Each point is reached from the start by the listed moves, each made once or not at all, plus a little noise. Say if it took an odd or an even number of moves. Then give how often each move was made.
(in the rows, 128 means zero)

Moves:
(1): [123 170]
(2): [ 81 123]
Start: [132 119]
Points:
[127 161] => odd (1, 0)
[ 84 113] => odd (0, 1)
[ 79 156] => even (1, 1)

Moves:
(1): [113 127 118 113 106 161 126 162 157]
(2): [158 156 132 104 131 124 153 114 125]
(3): [141 133 111 133 141 123 124 110 147]
(4): [120 133 138 141 164 162 157 154 133]
(5): [105 108 130 125 107  91 151 112 148]
(6): [103 170 141 116 162 120 117 121 129]
(7): [146  96 185 145 106 124 104  72 156]
(8): [117 126 150 190 117 152 131 156 144]
(9): [115 105 124 137 154 154 141  80  72]
Start: [142 133 114 125 119 124 126 132 125]
Points:
[116 140 193 176  98 172  91 125 200] => even (1, 0, 0, 0, 0, 1, 1, 1, 0)
[159 106 139 134  88 148 101  88 200] => odd (1, 0, 1, 0, 0, 0, 1, 0, 0)
[ 83  96 172 123 121 131 130  38 146] => odd (1, 0, 0, 0, 1, 1, 1, 0, 1)
[148  98 182 205 142 159 188  32 153] => odd (0, 1, 1, 1, 1, 0, 1, 1, 1)

Moves:
(1): [128 127 126 145 120 145 136 128 147 130 142 112 138 135 107 120 129 128
 129 130 107]
(2): [119 139 128 128 119 141 138 130 130 131 112 121 112 135 130 124 138 128
 114 131 148]
(3): [115 132 125 128 135 124 130 125 130 142 125 121 143 132 128 133 122 133
 130 117 120]
(4): [112 138 129 121 126 117 125 132 148 125 124 146 128 123 129 126 135 139
 140 133 130]
(5): [130 127 122 122 134 131 132 128 123 119 131 117 132 135 126 132 134 127
 126 128 118]
(6): [126 130 126 132 143 121 120 121 128 129 131 127 119 145 135 132 113 135
 140 107 118]
(7): [132 142 107 117 118 144 108 108 120 139 124 114 114 135 124 125 136 128
 129 138 126]
(8): [131 134 119 128 142 128 117 145 127 141 129 149 139 100 136 124 142 132
 124 142 138]
(9): [130 124 129 121 130 144 126 133 117 131 128 129 143 128 121 122 127 123
 126 127 123]
(10): [128 129 131 131 123 129 128 129 136 128 138 131 120 126 111 126 128 124
 131 120 122]
(11): [125 125 124 131 139 124 128 130 132 135 134 124 129 137 136 135 125 128
 120 131 113]
(12): [141 136 117 121 114 117 126 131 126 111 140 126 135 129 147 137 126 122
 129 143 126]
(13): [123 129 124 122 125 123 124 123 104 129 129 133 119 132 134 124 122 128
 133 126 122]
(14): [123 133 136 139 131 135 128 129 128 126 129 130 129 123 136 130 136 117
 117 133 135]
(15): [127 145 131 125 119 140 121 122 127 137 126 133 135 150 137 125 137 133
 124 127  97]
(16): [131 121 117 119 118 137 131 122 122 124 135 113 129 149 117 143 119 142
 132 126 106]
(17): [139 143 142 124 137 134 117 119 138 121 121 128 124 147 116 124 116 142
 123 124 124]
(18): [121 134 135 132 136 134 121 136 133 130 117 140 122 122 131 121 130 132
 128 122 112]
Start: [127 121 139 130 130 123 123 126 108 119 128 125 123 134 119 126 133 139
 126 119 114]
Points:
[118 181 107 133 112 191  90 136  92 154 133 129 131 149 151 106 176 129
  92 160  53] => odd (1, 1, 0, 0, 0, 0, 1, 1, 1, 0, 1, 1, 1, 1, 1, 0, 0, 1)
[100 185 156 127 160 141  92 142 146 135 115 167 141 140 114 114 160 167
 115 111  62] => odd (0, 0, 1, 1, 1, 0, 0, 1, 0, 1, 0, 0, 0, 1, 1, 0, 1, 1)
[110 164 161 141 174 124  86 144 150 123 121 183 105 124 116 113 136 166
 133 102  99] => odd (0, 0, 0, 1, 0, 1, 0, 1, 0, 1, 0, 0, 0, 1, 0, 0, 1, 1)
[126 135 120 128 123 182 104 122 117 130 141 101 124 148  69 103 150 133
 128 116  58] => even (1, 0, 0, 0, 1, 0, 1, 0, 1, 1, 0, 0, 0, 0, 0, 0, 0, 1)
[110 152 122 150 142 191 108 122 124 138 135  93 101 176  99 111 151 128
 106 104  56] => even (1, 1, 0, 0, 1, 1, 1, 0, 1, 1, 1, 0, 0, 1, 0, 0, 0, 1)
[110 139 121 135 144 177 110 146 118 165 141 123 177 162 106 124 143 164
 114 115   7] => even (1, 0, 1, 0, 0, 0, 0, 1, 1, 0, 1, 0, 0, 0, 1, 1, 0, 1)

Moves:
(1): [128 141 140 136 135 103 147 108 125 123 150 132 145 112 136 132 128 146
 125 128 127 147 106 142]
(2): [119 102 106 112 118 112 145 142 147 133 132 131 147 116 121 113 117 131
 112 134 127 122 117 103]
(3): [126 131 127 124 135 139 120 120 132 119 125 127 132 138 111 152 135 137
 131 127 139 122 104 126]
(4): [105 111 137 126 161 116 117 124 141 141  97 119 131 120 133 125 136 139
 135 123 106 115 143 128]
(5): [118 115 140 140 126 117 123 123 138 138 131 145 138 122 124 136 126 117
 104 132 125 128 115 115]
(6): [114 120 141 133 139 134 119 126 128 137 139 117 118 137 122 119 133 151
 130 113 133 142 130 106]
(7): [136 153 129 132 128 130 122 124 137 144 137 115 125 139 152 126 127 141
 137 122 134 119 122 122]
(8): [141 133 116 120 142 141 143 122 121 122 154 117 114 108 142 142 121 129
 130 137 115 119 122 113]
(9): [139 135 118 133 134 131 113 135 129 144 129 126 119 116 127 136 111 140
 144 132 140 138 122 136]
(10): [147 122 122 127 136 137 130 123 130 138 137 121 132 130 117 154 124 132
 134 138 113 130 116 126]
(11): [135 118 112 142 117 103 106 134 133  97 136 147 148 134 122 128 126 122
 113 103 128 125 139 128]
(12): [125 126 126 124 114 121 115 123 107 144 124 123 113 120 134 121 138 127
 130 132 128 104 112 131]
(13): [126 129 128 101 134 123 126 125 143 133 132 136 114 116 135 119 136 146
 130 159 127 127 150 127]
(14): [132 132 116 130 140 121 119 127 134 119 127 126 130 125 117 123 125 113
 128 122 125 123 140 121]
(15): [144 114 150 124 141 136 123 110 121 127 126 136 142 144 117 137 118 138
 110 136 137 133 118 140]
(16): [122 138 109 139 132 114 134 114 121 102 126  97 149 119 143 128 126 137
 121 125 130 119 147 111]
(17): [125 139 136 116 128 128 133 124 122 133 125 144 128 135 136 135 127 115
 120 124 121 152 119 119]
(18): [142 121 118 127 132 127 118 131 142 115 117 114 106 137 127 127 121 118
 125 137 120 121 121 116]
(19): [137 106 131 114 124 118 126 136 130 123 136 119 131 129 136 126 151 113
 125 116 154 139 113 115]
(20): [120 121 128 120 132 138 116 129 105 125 140 132 128 136 135 123 126 121
 138 138 127 130 131 134]
(21): [121 120 124 127  98 128 127 119 130 127 138 146 109 116 132 129 120 119
 143 129 126 124 119 132]
(22): [124 117 163 107 113 125 113 151 139 114 127 110 109 133 117 134 117 118
 121 129 121 123 121 118]
(23): [117 137 122 120 124 109 131 138 134 126 121 145 120 120 122 139 125 128
 157 146 128 115 133 130]
(24): [ 87 148 130 140 123 118 153 104 135 120 140 114 124 144 145 151 119 113
 122 113 148 116 127 158]
Start: [138 117 128 102 128 122 122 119 125 126 139 132 141 140 135 134 135 111
 141 124 120 114 123 125]
Points:
[ 56  72 159  98  84  37 157  90 165  92 208  93 158 116 160 151 120 104
  93  93 158 124  64  74] => odd (1, 1, 0, 0, 1, 1, 0, 0, 0, 0, 0, 0, 0, 0, 0, 1, 0, 0, 1, 0, 1, 1, 0, 1)
[ 92 100 127 116 121  83 148  38  88 116 247  88 136 106 194 188 139 106
 136 119 137 103  51 102] => odd (1, 0, 0, 0, 1, 1, 0, 1, 0, 1, 0, 1, 0, 0, 0, 1, 0, 0, 1, 1, 1, 0, 0, 1)
[141  96 151  50 111  66 132  92 158  77 195 111 107  89 184 163 128  90
 104 159 105 132  78  52] => even (1, 0, 0, 0, 1, 0, 0, 1, 0, 0, 0, 0, 1, 0, 0, 1, 1, 1, 1, 0, 1, 1, 0, 0)
[135  89  74  40 134   7  68 114 196  78 171  82 111  63 168 158 117 141
 172 150 118  39  77  47] => odd (1, 1, 1, 1, 0, 0, 1, 1, 1, 0, 1, 1, 1, 1, 0, 1, 0, 1, 1, 0, 1, 1, 1, 0)
[ 69  46 150  54 138  33  52 119 155 109 137 155 164 152 114 192 114  63
 112 113 153  80  56 106] => odd (0, 1, 1, 1, 1, 0, 0, 0, 1, 0, 1, 1, 0, 1, 1, 0, 1, 0, 1, 1, 0, 1, 1, 1)
[101 141 118  81 115  35  97  96 117  86 195 107 137 113 162 188 103 133
 169 160 129  79 118 156] => odd (1, 0, 0, 0, 0, 0, 0, 0, 1, 1, 1, 1, 1, 0, 0, 1, 0, 0, 0, 1, 0, 1, 1, 1)
[ 46 138  77  69 110  72 113  73 141 119 184 106 117 131 170 141 126 139
 186 147 154  40 116  89] => even (0, 1, 1, 0, 0, 1, 1, 0, 0, 0, 0, 1, 1, 1, 0, 1, 0, 0, 0, 1, 1, 0, 1, 1)
